Each row of a before or after table is a point. One or more steps were done to the points. Then noise was added and the rows were shuffled. The steps act on columns, c1 being the first. What was done? A step turns or swaps two columns, mirrors them in a line or flattens them onto one, adds a multiple of one to another, or multiplies or shifts one. Angles are multiples of 10 degrees, from the lower column toward the higher: turns from -170 to 170, lines from 10 to 170 but not 90. Use the fewest steps. Two steps may share a column if one is a turn and the other turns, adds or multiplies; they go together, in the order done. Otherwise the lowest column goes first.

Before (12 x 2)
[[ 0.17  0.09]
 [ 0.13 -0.18]
 [ 0.20  0.09]
 [ 0.55  0.10]
 [-0.14 -0.38]
 [-0.10  0.20]
 [ 0.53 -0.18]
 [ 0.36 -0.61]
 [-0.44  0.22]
 [-0.20  0.15]
 [-0.45 -0.07]
 [ 0.81  0.10]]
After (12 x 2)
[[ 0.26 -0.50]
 [ 0.04 -0.82]
 [ 0.66 -0.25]
 [ 0.01 -0.56]
 [ 0.35  0.21]
 [-0.28  0.38]
 [-0.17  0.17]
 [-0.01  0.46]
 [-0.21  0.07]
 [-0.06 -0.21]
 [ 0.18 -0.10]
 [-0.06 -0.21]]
Steps: mirror c1 and c2 in the line at 140 degrees

Before (12 x 3)
[[ 0.07 -0.26 -0.19]
 [ 0.48  0.28 -0.32]
 [ 0.31  0.15 -0.33]
 [-0.61 -0.13  0.60]
 [-0.45 -0.23  0.03]
 [ 0.22 -0.20  0.03]
 [ 0.53 -0.39 -0.21]
 [-0.12 -0.39 -0.44]
 [-0.61  0.10 -0.20]
 [-0.50 -0.23 -0.45]
 [ 0.03  0.16  0.31]
 [-0.04 -0.44 -0.28]]
After (12 x 3)
[[ 0.54  0.28  0.26]
 [ 0.15 -0.22 -0.66]
 [-0.81 -0.13 -0.22]
 [ 0.22 -0.44 -0.17]
 [ 0.09 -0.20  0.20]
 [ 0.44 -0.38  0.35]
 [-0.14  0.09 -0.62]
 [ 0.31 -0.40 -0.32]
 [-0.24 -0.22 -0.37]
 [ 0.44  0.14  0.11]
 [ 0.22 -0.26 -0.03]
 [-0.25  0.15  0.18]]
Steps: turn c1 and c3 by 60 degrees

Before (10 x 4)
[[ 0.62 -0.08 -0.07 -0.78]
 [ 0.10 -0.49  0.28  0.25]
 [-0.26 -0.23  0.17  0.02]
 [ 0.49  0.27  0.12 -0.32]
 [ 0.59  0.01 -0.69  0.24]
 [-0.39  0.09 -0.26 -0.27]
 [ 0.38 -0.25  0.02  0.02]
 [ 0.41 -0.54  0.15  0.05]
 [-0.09 -0.22 -0.59 -0.04]
 [-0.07 -0.31  0.17  0.26]]
After (10 x 4)
[[ 0.48 -0.16  0.59  0.25]
 [-0.02  0.39  0.04 -0.27]
 [ 0.31  0.03  0.47  0.26]
 [ 0.45 -0.50  0.44  0.04]
 [-0.03 -0.62  0.23 -0.79]
 [-0.35 -0.44  0.43 -0.32]
 [ 0.18 -0.41  0.32  0.02]
 [-0.11 -0.57 -0.38  0.25]
 [ 0.23  0.06 -0.29 -0.02]
 [ 0.27  0.21  0.48  0.02]]
Steps: mirror c1 and c2 in the line at 130 degrees; shift c3 by 0.30

Before (12 x 6)
[[ 0.03  0.08 -0.23  0.45  0.13  0.12]
 [ 0.12 -0.26  0.24  0.36  0.66 -0.09]
 [-0.04 -0.26 -0.91  0.25  0.44 -0.21]
 [-0.04 -0.39  0.49 -0.68  0.50  0.28]
 [ 0.29 -0.09  0.38  0.05 -0.03 -0.33]
 [ 0.10  0.14  0.30  0.36 -0.06 -0.08]
 [ 0.07 -0.18  0.01  0.45 -0.02 -0.23]
 [ 0.08  0.58 -0.82  0.47  0.09  0.35]
 [ 0.08 -0.20  0.49  0.40 -0.05  0.16]
 [-0.87 -0.34  0.48  0.31  0.17 -0.09]
 [ 0.17  0.07  0.49 -0.07  0.01  0.19]
 [ 0.31 -0.41  0.21  0.16 -0.08  0.02]]
After (12 x 6)
[[-0.05 -0.40  0.49 -0.69 -0.49  0.25]
 [-0.86 -0.37  0.46 -0.04  0.36 -0.07]
 [ 0.03  0.11 -0.23  0.07  0.45  0.16]
 [ 0.10 -0.20  0.47  0.20  0.37  0.17]
 [ 0.32 -0.07  0.37  0.06  0.06 -0.34]
 [ 0.09  0.59 -0.81  0.06  0.48  0.36]
 [ 0.13  0.08  0.49 -0.03 -0.04  0.20]
 [-0.06 -0.30 -0.91 -0.35  0.39 -0.22]
 [ 0.31 -0.41  0.22  0.12  0.11  0.04]
 [ 0.10  0.14  0.27  0.20  0.33 -0.12]
 [ 0.10 -0.13  0.03  0.21  0.42 -0.26]
 [ 0.10 -0.25  0.22 -0.49  0.58 -0.11]]
Steps: turn c4 and c5 by 70 degrees

Before (12 x 8)
[[ 0.46 -0.24  0.23  0.20  0.20  0.02 -0.32 -0.19]
 [ 0.00 -0.09 -0.02 -0.18  0.02  0.38  0.27 -0.03]
 [-0.25 -0.20  0.42 -0.01 -0.19 -0.11  0.17 -0.01]
 [ 0.28  0.27 -0.38  0.56 -0.39  0.18 -0.28  0.08]
 [-0.25  0.03 -0.03  0.55  0.28  0.02 -0.22 -0.20]
 [-0.21 -0.32 -0.18  0.19 -0.32  0.21  0.13  0.37]
 [-0.03  0.38 -0.12  0.11 -0.19  0.29 -0.10 -0.13]
 [ 0.37  0.26 -0.04 -0.24  0.17  0.00  0.11  0.22]
 [-0.15 -0.03  0.05 -0.26 -0.36  0.30  0.39 -0.05]
 [-0.01 -0.05  0.27 -0.23  0.18 -0.11 -0.01  0.44]
 [ 0.38  0.38  0.07  0.14 -0.19  0.00  0.42  0.23]
 [ 0.12  0.43  0.18  0.33 -0.50  0.51 -0.09  0.37]]
After (12 x 8)
[[ 0.01 -0.07  0.06 -0.54  0.03  0.40  0.28 -0.02]
 [ 0.00  0.22  0.17 -0.69  0.18 -0.12 -0.01  0.43]
 [-0.18 -0.32  0.20  0.57 -0.11  0.21  0.13  0.37]
 [ 0.29 -0.18 -0.43  1.68 -0.66  0.19 -0.28  0.08]
 [-0.25 -0.02 -0.06  1.65  0.53  0.01 -0.23 -0.20]
 [-0.02  0.10 -0.40  0.32 -0.17  0.29 -0.10 -0.13]
 [ 0.36  0.10 -0.26 -0.74 -0.20  0.01  0.11  0.23]
 [ 0.13  0.36 -0.27  0.98 -0.62  0.51 -0.09  0.38]
 [-0.15  0.04  0.06 -0.79 -0.21  0.29  0.38 -0.05]
 [ 0.47  0.07  0.33  0.61 -0.27  0.01 -0.33 -0.18]
 [-0.25  0.26  0.37 -0.03  0.05 -0.10  0.17  0.00]
 [ 0.38  0.25 -0.29  0.42 -0.59  0.01  0.42  0.24]]
Steps: add -1 times c1 to c5; turn c2 and c3 by -60 degrees; multiply c4 by 3

Before (11 x 9)
[[ 0.07 -0.09  0.29 -0.30 -0.35  0.36 -0.39  0.50  0.40]
 [ 0.31 -0.05 -0.07  0.06 -0.12  0.05  0.51  0.37 -0.27]
 [ 0.59  0.46  0.00 -0.50 -0.44  0.86  0.56  0.09 -0.11]
 [ 0.53 -0.64  0.37 -0.05 -0.29  0.22 -0.44  0.28 -0.31]
 [ 0.46 -0.15  0.07  0.46 -0.38 -0.52 -0.35  0.00  0.25]
 [ 0.34 -0.39 -0.06  0.18 -0.14  0.05  0.28 -0.02  0.60]
 [ 0.27  0.00  0.29 -0.41  0.15 -0.11  0.13 -0.16  0.02]
 [ 0.34 -0.46  0.42 -0.59 -0.41  0.42  0.38  0.43  0.01]
 [ 0.13 -0.16  0.61 -0.14 -0.35  0.04  0.18 -0.21  0.36]
 [ 0.00 -0.55  0.17 -0.05 -0.30 -0.15 -0.03 -0.36 -0.17]
 [ 0.40  0.51 -0.22 -0.98 -0.17 -0.32  0.19  0.11 -0.09]]
After (11 x 9)
[[ 0.02 -0.15  0.06  0.24  0.39 -0.56 -0.35  0.40  0.25]
 [ 0.00 -0.65 -0.01 -0.34  0.04  0.85  0.57 -0.39 -0.09]
 [-0.03 -0.09  0.59  0.13  0.36  0.01  0.23 -0.25  0.34]
 [ 0.00  0.12  0.38 -0.70  0.61  0.41  0.38 -0.29  0.01]
 [ 0.00  0.32  0.34 -0.28  0.61  0.19 -0.42  0.09 -0.29]
 [-0.01 -0.04 -0.04 -0.27  0.15  0.08  0.52  0.23 -0.27]
 [ 0.02 -0.50 -0.22 -0.61 -0.18 -0.32  0.21 -0.81 -0.10]
 [-0.01  0.21  0.16  0.27  0.56 -0.13  0.02 -0.20 -0.18]
 [ 0.03  0.22 -0.05  0.08  0.35  0.08  0.26  0.16  0.63]
 [ 0.01  0.09  0.28 -0.03 -0.11 -0.17  0.15 -0.42  0.02]
 [-0.02 -0.16  0.30 -0.55  0.32  0.33 -0.40 -0.01  0.43]]
Steps: multiply c1 by 0; turn c2 and c5 by -140 degrees; turn c4 and c8 by 60 degrees

Before (14 x 11)
[[-0.76 -0.08  0.36  0.35  0.27 -0.05  0.10  0.06  0.05 -0.04 -0.03]
 [ 0.19  0.60 -0.62 -0.03  0.31  0.19  0.13 -0.09  0.05 -0.31 -0.23]
 [ 0.37  0.28 -0.38 -0.03  0.42 -0.19 -0.12 -0.03  0.23 -0.39  0.09]
 [-0.26 -0.45  0.18  0.07  0.38  0.38  0.06  0.16  0.54 -0.37  0.43]
 [-0.25 -0.21  0.07 -0.32  0.21 -0.21 -0.01  0.49  0.71 -0.17  0.15]
 [-0.53 -0.07 -0.69  0.42 -0.27 -0.20  0.02  0.37 -0.66  0.21  0.44]
 [-0.08  0.34  0.62  0.07  0.26 -0.07  0.05  0.40  0.39 -0.35  0.24]
 [-0.38  0.14 -0.68  0.17 -0.63  0.23 -0.26  0.41 -0.46 -0.04  0.37]
 [-0.12  0.00 -0.64 -0.23 -0.13  0.32 -0.14  0.36 -0.67  0.39  0.20]
 [ 0.41  0.67 -0.33 -0.12  0.12 -0.13  0.47 -0.28  0.03 -0.09  0.31]
 [-0.20 -0.05 -0.52 -0.06 -0.54 -0.18 -0.34 -0.14 -0.96  0.00  0.25]
 [ 0.21  0.15 -0.37 -0.28 -0.11 -0.05  0.48 -0.09 -0.01 -0.50 -0.18]
 [ 0.84  0.10 -0.17  0.08  0.04 -0.08  0.30 -0.02  0.28 -0.25 -0.30]
 [ 0.42  0.17 -0.33 -0.14  0.39 -0.05  0.38  0.22 -0.21 -0.60 -0.03]]
After (14 x 11)
[[-0.07 -0.61  0.36 -0.09  0.03  0.02  0.04  0.39  0.39 -0.45  0.26]
 [ 0.80  0.17  0.09 -0.07  0.14  0.06  0.30 -0.04  0.29 -0.22 -0.29]
 [ 0.42  0.34  0.18  0.12  0.10  0.07  0.39  0.20 -0.23 -0.72 -0.05]
 [ 0.21  0.63  0.59  0.06 -0.01 -0.16  0.12 -0.09  0.06 -0.43 -0.23]
 [ 0.35  0.37  0.26  0.01 -0.07  0.21 -0.13 -0.04  0.23 -0.56  0.10]
 [-0.24 -0.18 -0.45  0.02 -0.02 -0.40  0.03  0.15  0.56 -0.55  0.45]
 [-0.80 -0.33 -0.10 -0.38 -0.15  0.00  0.11  0.06  0.06 -0.19 -0.03]
 [-0.39  0.67  0.13 -0.12  0.50 -0.26 -0.26  0.40 -0.44  0.38  0.40]
 [ 0.21  0.36  0.16  0.25  0.42  0.09  0.46 -0.13  0.00 -0.31 -0.16]
 [ 0.40  0.32  0.66  0.08 -0.05  0.15  0.49 -0.28  0.05 -0.16  0.31]
 [-0.20  0.54 -0.04  0.01  0.40  0.19 -0.36 -0.14 -0.92  0.35  0.27]
 [-0.10  0.68 -0.03  0.29 -0.15 -0.27 -0.15  0.34 -0.67  0.35  0.25]
 [-0.49  0.67 -0.07 -0.48  0.07  0.14  0.04  0.37 -0.62  0.33  0.44]
 [-0.24 -0.06 -0.22  0.26 -0.05  0.28 -0.01  0.47  0.72 -0.29  0.13]]
Steps: turn c2 and c3 by 90 degrees; turn c4 and c6 by -170 degrees; mirror c5 and c10 in the line at 110 degrees

Before (12 x 12)
[[ 0.18 -0.11  0.35 -0.97  0.06 -0.08 -0.29 -0.71  0.27  0.78  0.34 -0.44]
 [-0.32 -0.43 -0.05  0.01 -0.58 -0.01  0.83 -0.25 -0.44  0.21 -0.09 -0.24]
 [-0.02 -0.03  0.17  0.06 -0.12 -0.09 -0.39 -0.02 -0.28  0.03  0.09  0.31]
 [-0.20 -0.15 -0.07  0.17 -0.90  0.46  0.62 -0.61  0.02 -0.10  0.10 -0.16]
 [ 0.60 -0.19  0.36  0.12  0.00 -0.15 -0.36  0.36  0.19  0.46  0.30  0.01]
 [-0.45 -0.03  0.05 -0.33 -0.70 -0.04  0.54 -0.16  0.30  0.47  0.19 -0.01]
 [ 0.26 -0.23  0.21 -0.77 -0.20 -0.35 -0.01 -0.57  0.45  0.27 -0.18 -0.19]
 [-0.28 -0.35  0.33  0.12 -0.44 -0.09  0.46 -0.62  0.10  0.56 -0.04  0.09]
 [ 0.65  0.35 -0.01  0.22  0.16 -0.43 -0.22 -0.02 -0.20  0.39  0.21  0.25]
 [ 0.05  0.01 -0.09  0.40  0.26 -0.55 -0.42  0.06  0.09  0.47  0.01 -0.28]
 [ 0.16  0.09  0.41  0.28 -0.07 -0.59 -0.08 -0.06 -0.13  0.00  0.39 -0.12]
 [ 0.32  0.43  0.39  0.50 -0.23 -0.37 -0.37  0.15 -0.43  0.26 -0.23 -0.14]]
After (12 x 12)
[[-0.43  0.00  0.29 -0.34  0.18 -0.06  0.17 -0.16  0.04  0.43  0.22  0.03]
 [ 0.31  0.48 -0.41  0.44  0.38 -0.44  0.39  0.14 -0.46  0.27 -0.23 -0.20]
 [ 0.65  0.32 -0.19  0.26  0.71 -0.42  0.02 -0.02 -0.02  0.42  0.23  0.26]
 [ 0.11  0.09 -0.09  0.31  0.25 -0.61  0.16 -0.02 -0.44  0.00  0.38 -0.12]
 [ 0.16 -0.10  0.33 -0.94 -0.01 -0.11  0.12 -0.73 -0.32  0.77  0.32 -0.46]
 [-0.05 -0.01 -0.22  0.07 -0.27 -0.09  0.37  0.03 -0.26  0.00  0.09  0.30]
 [-0.19 -0.17  0.02  0.19  0.75  0.49  0.26 -0.55  0.09 -0.07  0.06 -0.18]
 [ 0.06  0.01  0.08  0.37 -0.41 -0.57  0.06  0.07  0.14  0.47  0.00 -0.27]
 [ 0.61 -0.19  0.25  0.15  0.63 -0.14  0.21  0.30 -0.35  0.46  0.29  0.05]
 [-0.24 -0.35  0.18  0.15  0.21 -0.12  0.06 -0.61 -0.28  0.55 -0.01  0.05]
 [-0.31 -0.40 -0.40  0.06  0.54 -0.02 -0.09 -0.26 -0.04  0.18 -0.09 -0.23]
 [ 0.26 -0.18  0.48 -0.76  0.55 -0.31  0.10 -0.57 -0.09  0.29 -0.17 -0.20]]
Steps: turn c5 and c7 by -130 degrees; add 1.5 times c1 to c5; turn c3 and c9 by -80 degrees
